Rows are points. The window is the flat piece filled in between its corners: a triangle in 3 columns, a solid with four corners in 4, and so on. A path goes straight from each point to the next, and from the last back to the first. List the points from which the path goes on through the window.

Window (3 x 3):
[[+0.15, +2.71, -0.37],
[-2.94, +1.99, -0.12],
[-1.02, -2.84, -1.08]]
Path:
(1): [+0.18, -1.09, -3.44]
(2): [+0.75, +0.37, +0.97]
(3): [+0.30, -0.21, +0.50]
(4): [+0.02, -0.61, -1.67]
(5): [-1.63, +2.94, -2.22]
(6): [+1.19, +2.06, +1.19]
(7): [+1.63, -0.49, +1.00]
(8): [+0.10, +0.07, -1.57]
(9): [-4.57, +0.92, -2.58]
(10): [-1.75, -1.00, +1.20]
(11): [+2.23, +3.81, +2.20]
(12): [-1.43, +1.31, -2.00]
Through the window after points: 5, 11

Window (4 x 4):
[[-0.25, +0.51, +2.40, +1.55],
[-0.16, -2.13, -3.71, -1.15],
[-1.26, +1.92, +0.85, +0.55],
[-0.70, -3.04, -0.30, -2.95]]
Path:
(1): [-4.00, -2.92, +1.28, -1.85]
(2): [-3.03, -2.95, -1.37, +0.12]
(3): [+1.12, -0.21, -2.77, -1.41]
(4): [+0.67, +2.25, +1.60, +0.20]
(5): [-2.38, +0.90, +0.13, +2.70]
(6): [-1.01, -1.09, -1.89, +0.84]
(7): [+1.15, +0.17, -3.23, -0.49]
(8): [+0.80, -2.22, +2.02, -3.13]
(9): [-1.80, -0.55, +1.36, -0.56]
(10): [-2.53, -0.40, +2.34, +0.36]
(11): [+0.99, +1.24, +1.05, -0.90]
(12): [+0.54, -2.12, -0.44, -2.21]
Through the window after points: 2, 12

Window (6 x 6):
[[+0.16, +1.72, -3.71, +0.55, +3.74, -0.32],
[+1.38, -0.69, +1.24, -1.17, -2.75, +1.98],
[-1.66, -1.66, +1.96, +1.44, +2.90, +0.21],
[-1.10, -1.04, -2.81, -2.10, -1.93, +2.29],
[+0.32, -2.52, +0.65, +0.96, -4.78, +2.81],
[-0.33, +3.35, -1.60, -0.73, -3.66, +0.96]]
Path:
(1): [+0.15, -1.00, -0.89, -0.82, +0.10, -2.28]
(2): [-0.80, -2.14, -1.30, +0.43, +1.47, -3.29]
(3): [-1.08, -0.36, +1.26, +1.18, +2.05, +2.07]
(4): [-1.77, -0.44, +0.78, +1.18, +1.77, +2.66]
(5): [-0.20, -1.78, +0.13, -0.65, -0.39, -0.62]
(6): [-0.32, -0.32, +0.64, -1.30, -2.65, -1.45]
(7): [-0.41, -0.04, +0.11, +0.59, -2.40, +3.06]
(8): [-0.51, +0.64, +2.13, +1.93, -1.46, +4.45]
(9): [-0.39, -0.40, -2.04, -1.21, -2.53, -0.66]
(10): [+0.52, -1.32, -1.25, -0.68, -0.10, -1.84]
(11): [-0.49, +0.23, -1.79, -0.16, +1.52, +3.76]
(12): [-0.78, +1.98, -2.41, +0.81, -2.32, +3.60]
Through the window after points: 2, 4, 8

Window (8 x 8):
[[+1.23, +1.63, -1.49, +0.88, -0.31, +1.28, -4.52, -4.28],
[-2.21, +0.23, -0.30, -0.74, +2.65, -0.87, +0.98, +0.60],
[-2.56, +0.15, +0.14, -0.13, -0.63, +0.67, +2.47, -1.88],
[+0.52, -1.43, -2.08, +1.60, -2.14, +2.89, +0.41, +3.14],
[-0.20, -2.82, +0.94, +2.25, -0.24, +2.58, -0.47, +1.06],
[-0.55, -2.05, -0.75, -1.49, -0.98, +3.82, +0.05, +0.71],
[-3.02, +1.17, +1.01, -1.53, +0.18, -4.00, -2.19, -2.03],
[-3.72, +5.66, +1.96, -1.68, +0.78, -1.29, -2.41, -0.25]]
Path:
(1): [+1.38, +0.59, +2.01, -1.25, -0.57, -1.02, +1.13, -1.85]
(2): [-2.33, +0.17, -0.55, +0.72, +1.54, +0.88, -2.27, -0.92]
(3): [-4.38, +1.01, -0.66, +0.09, +0.71, -0.55, -1.85, +0.23]
(4): [+2.00, +3.13, +1.66, -1.14, -1.57, +1.05, +0.05, +0.80]
(5): [+1.25, -1.50, +1.34, +0.00, -1.23, +2.39, -0.84, -0.52]
(6): [-2.08, +0.02, -2.16, +0.59, +0.51, +1.82, -1.70, -0.54]
(7): [-4.17, +2.76, -0.72, +1.08, +1.38, +0.52, -1.03, -0.08]
(8): [+0.58, +0.03, +2.79, -2.71, -0.99, -1.06, -0.24, -0.36]
Through the window after points: 3, 5, 7

Window (11 x 11):
[[-0.57, -3.35, -0.12, -1.22, +1.01, +1.61, -1.19, -2.72, -1.40, -2.88, -1.38],
[-1.38, -1.26, -4.68, +0.56, -2.53, +2.17, -0.43, -2.80, +0.06, +0.70, +1.04],
[+1.43, +0.36, +0.31, -1.62, -1.44, +0.55, +0.03, -1.98, +0.99, +2.90, +1.98],
[-0.03, -0.60, +2.99, +1.72, -2.54, +1.44, +1.09, -0.14, -0.79, -1.74, -1.86],
[+1.10, -0.07, -0.87, +3.99, +3.05, -1.85, -1.03, +0.31, -0.89, +0.53, -0.88],
[-4.27, -1.93, +2.48, -0.18, +0.00, +1.55, -1.50, -0.20, +2.18, -1.45, -3.29],
[-4.67, -2.72, +2.62, -0.02, -3.07, +0.31, +1.10, -1.67, -1.90, +0.55, -2.31],
[+1.10, +1.96, -5.86, +1.89, +0.32, -2.05, +1.38, +1.75, -3.14, +2.18, -3.67],
[+0.04, -1.02, -1.06, -0.51, -1.61, -2.83, -0.58, +4.91, +0.48, +2.54, +1.37],
[+1.52, -2.42, -4.34, +2.00, +2.88, +2.88, +2.30, +1.09, +0.64, +1.44, -0.54],
[-0.24, +0.92, +2.21, -1.11, +0.69, +0.05, +3.00, -2.28, -1.21, -3.72, +2.78]]
Path:
(1): [-1.17, +1.57, -0.26, -0.04, +1.16, +1.59, -0.71, +2.94, -1.74, -0.45, -0.21]
(2): [-1.55, -1.57, -1.84, +0.09, +0.57, +3.04, -0.22, +0.06, -4.45, +1.29, +0.83]
(3): [-1.35, -0.33, -0.96, +1.05, -2.45, -1.50, +0.32, -1.90, +3.73, -0.93, -2.70]
(4): [+1.76, -2.84, -3.97, +1.03, +0.29, -1.73, +1.47, +0.38, +1.50, -0.97, -1.79]
(5): [+0.16, +0.16, -1.99, +0.74, +0.80, +2.03, +0.22, +0.24, -0.48, +1.32, +0.79]
(6): [+0.46, -0.68, -1.72, +2.32, +2.25, +1.42, -0.97, +1.47, -3.95, +2.07, +2.46]
(7): [+0.54, +0.01, +0.12, +0.43, -0.83, -1.44, +1.60, -0.67, +0.17, -1.03, -0.45]
(8): [-1.02, -3.86, +1.37, +0.82, -2.61, -0.27, +1.02, -0.89, +1.47, -0.67, -0.73]
(9): [-3.04, -0.23, +0.74, +0.22, -0.33, +1.67, -0.07, -0.57, -1.49, +0.03, -2.32]
(10): [-0.91, -0.98, -0.81, +0.58, -0.12, +0.43, -0.09, +1.62, -1.01, +1.06, +0.98]
(11): [-0.15, -1.28, -1.73, +1.06, +0.01, -0.40, -0.15, -0.13, +1.28, +0.39, -1.62]
(12): [-0.60, -3.86, -0.80, +1.20, -0.69, -1.50, +1.79, -1.84, +0.98, -0.71, -1.41]
Through the window after points: 2, 8, 10

Window (12 x 12):
[[+0.15, +0.10, -2.40, +0.13, +1.38, +4.09, -2.43, +0.37, -1.92, -3.34, +2.86, -0.02],
[-1.03, -1.75, +1.32, -1.27, +1.32, -0.38, -0.88, -0.71, +0.54, -1.04, +0.35, -0.25],
[+1.83, +0.95, +0.11, +3.03, -3.70, -1.81, +3.99, +1.76, +2.74, -1.05, -2.39, +2.88],
[-1.51, +0.25, -2.12, -3.53, -0.10, +3.19, -0.21, -3.25, +0.37, -1.53, +0.06, -0.03],
[-0.02, +1.77, -0.04, +3.96, -3.62, -0.09, +1.63, +0.84, +3.84, +1.40, +1.43, +1.63],
[-1.61, -3.46, -1.90, -1.70, -1.11, +2.72, -1.08, +1.10, -1.03, -0.03, +0.72, +0.51],
[-1.77, -0.45, -1.06, -3.13, +1.64, +2.48, +2.11, +0.36, -0.30, -1.54, +3.09, +0.87],
[+0.55, -3.90, -1.81, -1.28, +2.96, +1.24, +2.59, -3.62, +1.18, +2.04, -1.03, +1.39],
[+3.56, +1.06, -0.85, +0.74, -2.54, +0.43, +0.67, +2.89, +1.53, +1.87, +0.33, -1.57],
[-0.63, -0.32, +1.25, -1.26, +0.09, +4.04, +0.08, -1.08, -3.06, -0.23, +1.24, +0.71],
[+0.44, +3.15, -1.75, +3.21, -2.86, -2.86, +0.65, +3.31, -0.45, +2.08, -0.42, +1.13],
[+1.98, -0.02, -1.07, +2.13, -4.27, -2.54, +2.46, -0.33, +0.48, +0.15, +1.77, +0.49]]
Path:
(1): [-0.84, +0.82, -1.02, -0.45, +0.75, +1.98, +2.36, +0.96, -0.25, +0.57, -0.27, -0.73]
(2): [-1.27, -1.21, -2.31, +2.24, -1.34, +2.51, +2.49, +0.65, +0.38, -1.69, -0.43, -1.04]
(3): [-0.37, -0.03, -0.77, -1.63, -0.33, +0.36, +0.10, +0.60, -0.29, +0.37, +1.59, +1.30]
(4): [+5.74, +0.28, +0.49, +0.58, -2.82, -1.13, -0.75, +1.32, +1.50, +1.97, +2.00, +2.31]
(5): [-4.19, -0.23, -3.03, +1.10, -0.27, +1.48, +3.33, -0.30, +1.57, -1.24, -1.31, -1.24]
(6): [-0.93, -0.21, -2.26, +3.74, +0.78, +1.95, +2.70, -0.20, -0.22, +0.33, -0.77, -1.76]
(7): [+0.02, -0.20, +0.45, -3.53, -1.94, -1.10, -0.71, -0.11, +0.99, -0.39, +2.10, +4.03]
(8): [+1.69, -0.74, -0.07, -2.15, -0.45, -1.21, -1.41, -2.70, -0.28, +0.01, -0.10, +2.95]
(9): [-1.27, -0.05, -1.11, +0.66, -0.58, +2.09, +2.24, +0.62, +0.03, -1.02, +1.52, +0.45]
(10): [-0.96, +0.15, -1.37, +0.59, -0.16, +1.10, +1.02, +0.20, +0.89, -0.76, +1.10, -0.85]
(11): [+2.36, -3.00, -0.46, -1.41, -3.54, -0.44, -0.45, +2.01, +0.63, +1.62, +0.18, +5.25]
(12): [+2.43, -0.11, -0.03, -0.10, -1.26, +1.15, +0.02, -0.25, +0.66, +0.46, +2.14, +2.74]
(13): [-2.68, +0.78, -2.18, +0.81, -0.11, +0.67, +2.12, +0.67, -1.60, -2.50, -0.01, -3.07]
(14): [-2.28, +0.31, +1.81, +0.76, +1.67, +1.64, +0.08, -0.09, -0.44, +0.46, -0.75, -3.54]
(15): [+1.19, -1.72, -2.45, -1.97, -0.61, +2.40, +0.98, -0.98, +0.20, -1.09, +2.17, +2.68]
(16): [+0.77, -1.56, -0.24, -1.36, -2.27, -0.27, +1.06, -0.01, +1.65, -3.15, +3.72, +4.06]
Through the window after points: 2, 16

Window (14 x 14):
[[+0.50, -1.66, +0.07, +1.05, -3.48, -0.71, +4.61, +0.69, -3.06, +2.55, +0.64, +2.24, +3.29, +0.94],
[+1.91, -1.53, +0.18, +0.89, -0.56, -0.80, -3.45, -1.33, +2.24, -0.59, +1.56, -3.11, -1.23, +0.99],
[+2.35, -0.75, +1.33, -1.68, -0.05, +2.51, -0.50, -1.14, +0.55, +0.61, -2.08, -0.59, -0.27, +1.97],
[+1.49, +0.23, +1.47, +1.23, +3.10, +0.48, -0.18, -0.24, +3.09, -1.77, -0.17, -3.78, +0.20, +3.23],
[-1.95, -0.36, +0.79, -1.17, -2.18, +1.07, +0.02, +0.97, +0.17, -2.17, +0.68, -0.85, -0.06, +1.58],
[+0.50, +2.77, +0.84, +1.26, -1.93, +0.45, -2.07, +1.75, +3.24, -0.23, -1.18, +0.93, +2.72, -0.01],
[-1.47, -1.49, +2.45, -1.95, -0.01, -3.77, +3.08, +0.52, -1.45, +3.76, +0.53, +2.48, +1.50, -0.20],
[-0.54, -1.26, +3.31, +2.74, +1.60, +0.61, -2.92, -2.21, -0.24, -0.18, -0.79, -1.21, -0.25, +3.00],
[-0.61, -2.61, +2.40, +2.10, +1.75, +2.74, -0.01, -1.73, +3.24, +1.16, +0.49, -1.12, -0.80, +0.31],
[-0.93, +0.38, -0.72, -0.19, -1.96, -1.75, +2.53, +2.02, -1.34, +4.20, +2.95, +6.31, +0.99, +2.63],
[+2.49, +0.31, +3.16, +0.50, +2.57, +1.06, -1.45, -0.24, +0.73, -2.58, +1.96, -0.56, +0.08, -0.82],
[-2.20, -0.19, -2.83, -1.27, -1.55, -1.12, +2.96, -2.38, -2.43, +2.36, +0.99, +3.44, +3.22, +0.78],
[+0.41, +3.62, +1.67, +1.12, -3.39, -0.12, +2.38, -1.69, +1.33, +0.50, -0.47, +1.63, -0.40, +0.97],
[+0.27, +1.16, -1.89, +1.01, -0.94, -0.03, +2.50, +1.67, -1.79, -0.22, -2.78, +0.73, -1.10, -1.16]]
Path:
(1): [+0.23, -1.55, +1.45, +2.57, +2.35, +1.01, +2.64, -0.37, +0.07, -2.79, -3.33, +2.23, +0.22, +0.79]
(2): [-0.20, +0.71, +0.41, +0.05, -1.75, -0.50, -2.44, -0.76, -0.29, +2.39, +1.65, -2.08, -0.19, +1.51]
(3): [-2.91, +2.50, +1.32, +0.37, -1.83, +1.56, +1.07, +1.51, -1.45, +2.31, +0.42, -0.79, +2.76, +1.88]
(4): [+1.46, -0.84, +1.65, +1.41, -0.38, -0.50, -0.03, -1.94, +0.77, -0.22, -0.55, +0.95, -0.50, +1.31]
(5): [+0.23, +0.66, +1.44, +0.19, -1.19, -0.91, -0.76, +0.29, +1.90, -0.64, -1.01, +2.11, +0.65, +0.61]
(6): [-0.40, +0.88, -0.06, +2.02, -0.31, +2.65, +1.32, +0.59, -1.13, +3.59, +1.65, -2.56, +2.64, +1.09]
(7): [+1.29, +1.19, +3.07, +0.42, +1.13, +3.14, +0.85, +0.87, +0.58, +1.50, +1.47, -1.07, -0.39, +0.88]
(8): [-1.47, -2.32, -0.93, +1.16, -3.32, -3.63, -0.59, -3.90, +1.65, -0.39, -1.53, +2.44, +2.20, +2.30]
Through the window after points: 1, 3, 5
